Every row gives one point. The window is the flat piece filled in between its corners: a triangle in 3 columns, a solid with four corners in 4, and so on. A path goes straight from each point to the next, and from the last back to the first. List the points from which the path goes on through the window.

Window (4 x 4):
[[ 5.9 -2.6 -6.8  4.6]
 [-3.8  1.2  5.3 -4.9]
 [ 1.7  3.3  1.5  7.1]
 [-0.6 -1.2  8.9  2.0]]
Path:
(1): [ 9.9  5.4 -6.8  3.9]
(2): [-1.4 -5.6 -2.6  3.3]
(3): [-1.7  0.5  2.2  5.0]
(4): [4.2 4.9 4.1 2.4]
(5): [ 7.6  0.1  1.1 -1.1]
(6): [-2.6  0.6 -4.6  3.4]
(7): [-4.0 -0.5 -1.8 -2.2]
(8): [ 7.6 -2.6  5.7 -1.8]
(9): [ 0.5  1.7  7.3 -0.7]
(10): [-3.9 -1.7  5.0 -1.2]
(11): [ 3.8 -3.5 -5.8  8.1]
(12): [ 5.1  0.7 -2.6  1.6]
(13): [5.0 1.5 7.8 1.4]
(14): [-5.4 -1.6  4.4  5.4]
(15): [-4.7  0.9  4.3 -1.0]
(16): [ 2.9  0.4  7.1 -8.7]
Through the window after points: 3, 9, 11, 13, 15

Window (6 x 6):
[[ 7.8  2.8  0.0  8.8 -2.8  2.0]
 [ 1.6  3.0 -0.6  4.2 -1.2 -2.9]
 [-0.3  4.4 -5.0  4.9  2.8  8.2]
 [ 3.0 -6.3 -2.3  0.1 -0.3 -6.7]
 [ 1.6 -0.4  0.1 -7.7 -6.2  4.3]
 [ 4.8 -2.2 -3.0 -9.4 -0.9 -4.6]]
Path:
(1): [ 2.2  0.0  1.6  3.1  1.3 -3.7]
(2): [ 2.4  1.8 -6.4  1.6 -5.4 -1.6]
(3): [ 8.0 -4.1 -6.4  0.0 -7.9 -9.4]
(4): [ 3.5 -0.3  2.5 -0.9 -0.5  0.0]
(5): [ 4.9 -2.4  1.9  0.8  3.3 -0.2]
(6): [ -0.1   4.4 -10.7  -7.4  -4.0   1.6]
(7): [ 3.9  1.5 -9.0  6.5 -4.9 -1.3]
(8): [5.2 1.3 5.9 6.5 0.6 2.4]
(9): [ 5.4  1.0  2.2  5.4 -1.3  1.3]
(10): [ 6.7  1.1 -9.0  1.2 -6.4 -0.1]
(11): [  1.6   2.9 -10.9   2.9  -3.3   3.4]
(12): [0.9 2.4 0.0 1.3 4.2 5.4]
(13): [ 6.9 -0.4  0.5 -4.4  4.6 -0.3]
(14): [ 2.3 -1.9 -5.3 -7.2 -6.6 -6.0]
(15): [ 1.6 -2.1 -5.4 -4.3 -5.9  1.0]
(16): [ 1.1  1.4  2.0 -3.7  1.4 -0.6]
Through the window after points: 1, 5, 9, 11, 13

Window (8 x 8):
[[  5.6   3.5  -4.3   0.4  -5.3   5.4   1.8   4.1]
 [  2.2  -2.3  -8.8   6.2   3.7  -1.0   3.7  -1.8]
 [ -3.3  -1.2   6.0   0.5  -1.6   5.7  -0.4   1.3]
 [  2.5  -6.6   2.6   1.8  -0.4 -11.0   3.3  -4.2]
 [  0.6   1.1   1.3 -10.3   9.9  -5.2  -2.8   1.0]
 [  0.3   5.9  -8.3  -4.3  -6.4  -6.7   0.9  -6.4]
 [ -5.0  -6.4   7.0   0.6  -2.7  -8.3   5.5   2.0]
 [  2.5  -0.5   0.8   5.1   7.2  -5.8  -0.1   2.5]]
Path:
(1): [ 0.4 -9.9  0.8  6.4  1.0 -7.7 -6.2 -1.5]
(2): [ 1.8 -0.3  1.3 -2.4  0.0 -6.2  7.6 -2.6]
(3): [ 3.4  2.4  1.9 -0.1  2.5 -0.2  3.5 -1.8]
(4): [-1.6 -2.1 -5.5 -2.2 -4.1 -1.9 -0.9  0.9]
(5): [-0.7 -4.8 -4.0 -5.5  3.3 -2.6 -3.9  1.3]
(6): [ 5.0 10.9  3.0  1.8  1.3  3.8  5.5  3.2]
(7): [ 3.7  0.4 -1.9  1.8  1.4 -0.6  7.0 -6.2]
(8): [-0.9 -0.3 -4.6 -3.8 -1.7 -5.1 -2.4  1.6]
Through the window after points: 1
